Each row is a point. Examples show where two turns around zero, p and q, send a point. Write where each new point lands after one turn and then the other. Backwards means that the second turn is done in reverse. Each puzzle has new turns, and all numbers are rounded.

Turn p:
[-17 -15  31] -> [-20  25 -21]
[-5 16 -8] -> [18  1  3]
[-16  15  39] -> [-1 44 -5]
[-14  14 -33] -> [ 33 -19  -7]
[ 52 -31 -29] -> [-31 -52  30]
Turn q:
[ 40 -12  30] -> [  9 -50   3]
[ 15 -27  25] -> [ 11 -29  24]
[-23  20  10] -> [ 22  20 -11]
[ -2 -16 -35] -> [-34  13  12]
[-29  35 -31] -> [-10  46 -29]
Where do these land?
p, then q backwards: [-43  40   0] -> [-38  34  30]
q, then p: [ 8 33  4] -> [ 12 -32   5]
q, then p backwards: [ 32 -12  16] -> [ 14 -14 -32]
q, then p: [-16 -32  14] -> [-22  29  12]
p, then q backwards: [ 19 -29 -33] -> [ 45 -14   7]

Turn p:
[ -4  -2   1 -18 -11   9] -> [-13   8 -17   2  -1  -1]
[  5  -7 -19   9  -7  15] -> [  5  -4 -10 -18  17   8]
[ -1 -11 -16 -10 -19 -22] -> [ 13  12 -16  -6   0 -27]
[  5  30  -9  -5  -4 -28] -> [ 21  28   9  -2 -22  -3]
[ 3 -4 -3 -2 73 -9] -> [-16 -38  43 -25 -37  -3]
[ 10  -7 -17  -9 -12  15] -> [  0   0 -24 -15   5   6]
[  3  -4  76  25 -15   6] -> [  0 -20   9  76  16  16]
[-21   6 -12   8  -5  13] -> [-10  14   7 -11  20   4]
Turn q:
[ 21   4 -24  12  13  27] -> [ 17 -28 -15 -12   7  24]
[  2  -2  -6 -30  25 -16] -> [-37  -3 -21  -1   2  -3]
[ 30 -10 -28  -9 -26   8] -> [ 16  -7  -8 -36  29  -8]
[-24 -18  24  15  11  -7] -> [-10  11  23  32  -1   8]
[-24   5  -9 -22  14 -29] -> [-40  -5   3   1 -15 -18]
[-26  22   2  22 -22 -22] -> [ 12  -3  27   9 -27 -30]
[32 18 12 24 12 10] -> [ 32  -9 -28  19  -2   8]
[-10 -19  29 -11 -27  29] -> [ 11  44  19 -11   6  21]
Where do these land?
q, then p backwards: [ 31   5 -15 -13  37 -23] -> [  7 -42  11 -23 -16  24]
q, then p: [ 33  19   8  -1 -15 -15] -> [ 31   5  -1 -22 -20  -9]
q, then p backwards: [-16 -33  19  -9  29   7] -> [-21  21  26   2  -4  33]
p, then q: [ 34  -8 -17 -13 -10 -15] -> [  5 -10 -11 -28  24 -19]
q, then p backwards: [ 10  33  -7  15 -11  17] -> [ 37   0 -13   0   4 -18]
p, then q backwards: [-29   8  11  25   2  15] -> [-12 -41   3   4   1  -1]
q, then p: [-34 -36  -4   3 -28  25] -> [-32  -7   4  41 -21  25]
q, then p: [-20  36   7  -7   6  12] -> [  7  25 -30   8  19   2]
p, then q: [ -8 -23  -2   1 -11 -22] -> [-11 -12  -7  16   9 -24]

Turn p:
[  4  49 -30 -39  12 -24  34  34] -> [  2 -55  -9  28 -37 -31 -40  -5]
[ -7 -54  18  -1  -6  -4  12 -33] -> [-19  36  -1 -20  33 -28  23  12]
[  3 -19  22  30  27   8 -15  -9] -> [ 18  14   3   0  34  14  26 -16]
[-31  -8 -47 -25   0  -6 -55 -44] -> [ 15 -18   0 -78 -29  -3  31  21]
[-25 -22  47   6  -8  11  -9   6] -> [20 50 15 13  9 -2 12 11]
[  5  11  15  30 -14 -16   3   9] -> [  4  10 -24  20  10  22  -9   8]
[ 14   5 -20  25  -2  22  19  28] -> [-14 -21  20  18  17  25 -24  -1]
[ -1  10  34   5  -7  17  14 -18] -> [-13  21   1  28  -5   3  26   1]
[ 39  27 -38 -33  -3  -7  -4  27] -> [-13 -35  -5 -10 -34   0 -44 -32]
Turn q:
[ -3 -37  16   8  15  20  22 -36] -> [ 38 -12 -37  -9   2  -4  -7  32]
[ 20  15 -26 -23  21  -8  37 -34] -> [ 34 -48  -4  18 -20  -4   2 -25]
[-22  13  27   0  -8  12  -5  27] -> [-29  26   3  -1 -17 -11 -12  15]
[ -3  16  34  -5  51   2 -35  43] -> [-33   3  47  11  13 -44 -13  37]
[ 20 -23  16  -7 -26  13 -26  13] -> [ -7  28  -8 -32  22 -19  10  -7]
[11 10 -1 67 11 26 13 -5] -> [ 18   9   6   9 -18  21  48  46]
[  8   5 -12 -12 -42 -15 -43 -19] -> [-27  -7  -2 -41  20  21   9 -34]
[-24   4 -39 -40  -7 -13 -10  15] -> [-30  -8  -8  28  18   3 -19 -42]
[ -8  -3 -16  12 -14 -38  47  -4] -> [ 35   9   4  19 -20  38 -19 -21]
Where do these land?
p, then q backwards: [ 34  26  50  20 -18   1 -11  -2] -> [-27  -4 -38  11 -40   5  28  22]
p, then q backwards: [ 26  29  26  23  -7  23   7 -33] -> [-15  24 -47  20 -23  18  -3  11]
q, then p: [-31  11  -7 -16 -20 -14  -3 -13] -> [  2   4  22 -28 -10  10  20  16]
p, then q backwards: [-11 -26 -22  43   8 -12  23  19] -> [-15 -38  -6   4  34 -15 -32 -11]
q, then p: [  4   5  13 -15  25   7  22  24] -> [ 11  12 -37   2   7  16 -13   5]
q, then p: [ 19 -18  14 -11 -18   5  14  -8] -> [-17 -13 -17 -14 -19  -9  -6 -15]
q, then p backwards: [-15 -33  17   6  21   6   0   1] -> [-23 -14   0  14 -12 -26  12  15]
p, then q: [  1  28 -76 -55  36 -43 -46  -1] -> [ 31   4 -40 -43  63 -15 -23 -76]
p, then q backwards: [-28 -21 -16   5 -27  28  -8  13] -> [ -5   5  33  32  10 -25 -16   8]

Turn p:
[-32  23  26 -34 -20  29 -26  26  37  22  -7] -> [ 10  46  56   3  24 -31   7 -28  10   3   5]
[ 21  -2  -2 -14 -17 -39 -31 -31 -33 -25  33] -> [ 26  21 -53 -14 -36 -10   4  35  19  -4  11]
[  6 -30 -14  -9  25 -26  38  33 -34   8  12] -> [-19 -18 -51  30   5  13 -25 -24   6  26 -12]
[  3   9  39  37  13 -24  34  -8   9  -9   8] -> [-12  -8  -2   2  24  49 -15  23   5  -6  34]
[-28   6  30 -14 -29   0 -18   0  16 -12 -41] -> [ 21  47  44   2 -10  17  -4  -3  -9  -7  -9]
[ 43  20 -40  45 -26 -40 -16 -21  34  31   3] -> [ 61 -59  -1 -33  -7  14  36  -1  13   4  31]
[ 32  34 -36  44 -20  18   7  52 -14   8  14] -> [  2 -54   6 -32  26  -1   1  -5  56  13 -36]
[ 10  22  18 -31 -27  26   3  -8  28  25 -20] -> [ 13   5  54  26  -9 -20   8 -11  16 -17  15]
[-30 -15  -5   2  41  -6 -34 -27 -44  -2 -31] -> [-26  21 -10 -14 -41   3   4  18 -48  43 -12]
[-33 -28  16  13   0  22  39  14  -7  20  -2] -> [-22  -9  14  11  20   3 -53 -20 -21   2  -1]
[-12 -13 -37 -32  36  23  20 -15 -10 -37  19] -> [-50   4 -40   5 -12 -20  14 -15 -20 -34 -18]
[ 21 -27   4  -5  23  17 -13 -16  19 -30  12] -> [ -3   2 -18  15  16 -14  22  30 -27 -26  -7]
Turn q:
[-36 -14   8 -22 -15  26 -20 -29  21 -14  10] -> [-11  -5   2  23 -11 -18   7  41  41  -5  21]
[ 15  24 -28  -3  21 -13  45  24 -45  29   5] -> [ 10  -4 -21  17   3  32  -9 -28 -70   7  -7]
[ -5 -34  -4 -34 -21   1 -14  -1 -27  -5 -33] -> [-17  29  12  26  -7 -32 -30  -3   3  28  10]
[ 59  44   2  35 -25  20  20   8   0  -4  53] -> [-28 -23 -35 -52   8  12   5  14 -38 -48 -39]
[-76 -49 -31 -19  -4   4   2   9  29 -24 -20] -> [ 48  14  17  36  18 -40  10  39  21  30  50]
[ 22 -24 -15   4  23 -68  10 -28  15 -18  -3] -> [ 11  -1  54 -13  38  24 -30 -26   3 -19  28]
[-10 -26  13  42  32  23 -46  -9   7  17 -20] -> [ 27  24  34  -6 -34  12  19  10  38  13 -37]
[-21  21  24   6 -33  -4 -10 -17 -31  -6 -38] -> [-21  -9  -7 -20 -43  -9 -19  -6   8  41  20]
[ -6 -19  25   1  -2  -9 -13  52   8  25  40] -> [-19   0   8   6  35  -9  58  -4  -8  17 -28]
[ 21  15  41  18 -26  19  12 -52  24   7 -20] -> [-25   3  -1 -37 -53  -4   4  -7  22 -41  21]
[  1  10   1 -10  39  -6  32  34 -32 -17  -6] -> [ 14  23 -35   7  25  35  -7 -19 -22  24   4]
[ 13  41 -23  -8   1  32 -11  20  33   3   1] -> [ 26 -25 -41   5  -1 -22   3  -3   9 -26 -29]
[ 21  11 -14 -12  10 -26  -7 -11  -2   7  32] -> [-14 -27  13  11  23  19 -12  -8  -8 -19 -13]
Where do these land?
p, then q: [ 32  30   5 -26 -32 -10  21 -22  21  14  14] -> [-11  -4   7 -39  36  -6  13  23  10 -40   9]
p, then q: [ 24  -6 -42 -19  -9 -16 -16  -5 -11  22  19] -> [  0  -7  38  -2  13 -21 -19 -10 -29 -28  13]
p, then q: [-23 -27  48  31  -2 -14  -1   5  -8 -12  11] -> [  7  -9 -24  21   1  11   0  -2  13  19 -57]
p, then q backwards: [ 45 -11 -20 -52 -15  31 -27 -30   6 -14  28] -> [ -5  -7 -18 -16 -35  58  -2   8  56  25  -5]
q, then p: [ -1 -31  25  24 -22   2 -17  26 -15   6  15] -> [-19  15  21  20  -9  20 -15 -32  13  23  16]
p, then q: [ 39  39 -27   9 -44   5 -20 -21   0 -17   1] -> [-13  25 -14 -15  40 -47  -2 -19   5 -29  28]
p, then q: [ -8 -39  -1 -22 -17   3  -1   2   4   4 -31] -> [-14   3   8 -33 -29   6 -27  -8  -3  11 -15]
p, then q: [ 10  41 -37  41  14  32  41 -30   9  23   1] -> [-27  41  24  29  26 -11  26  40  17  10  45]
q, then p: [-26 -30  46  13  -3 -31   2  11  17 -36 -26] -> [-15   8   0  20  20 -24  18 -23  19  -6  65]
p, then q backwards: [-27  54 -18   6  48   8   0 -39   0  38 -19] -> [-25  -4  56  18 -46 -39  16 -20 -16  32  -1]
p, then q: [-17  41 -66  -5  40  15   1  -8  36  23  20] -> [-17   4  22  38  10  29  -2  17 -17 -17  80]
p, then q backwards: [-31 -20  22  -4   0 -16  21  19 -36 -33  -1] -> [ 35   1   5 -15  24  21  -1  -6 -46 -25  -5]
q, then p: [-31 -30  46 -18   1   6 -12  65 -14 -12 -16] -> [-22 -39  18  -6  -5  13  13 -48  10  26  59]
p, then q: [ 12  -9  20  21  41 -14   8  26  -8  -5 -18] -> [ 32  19  -6  16 -29   8  28   7 -14  10 -20]
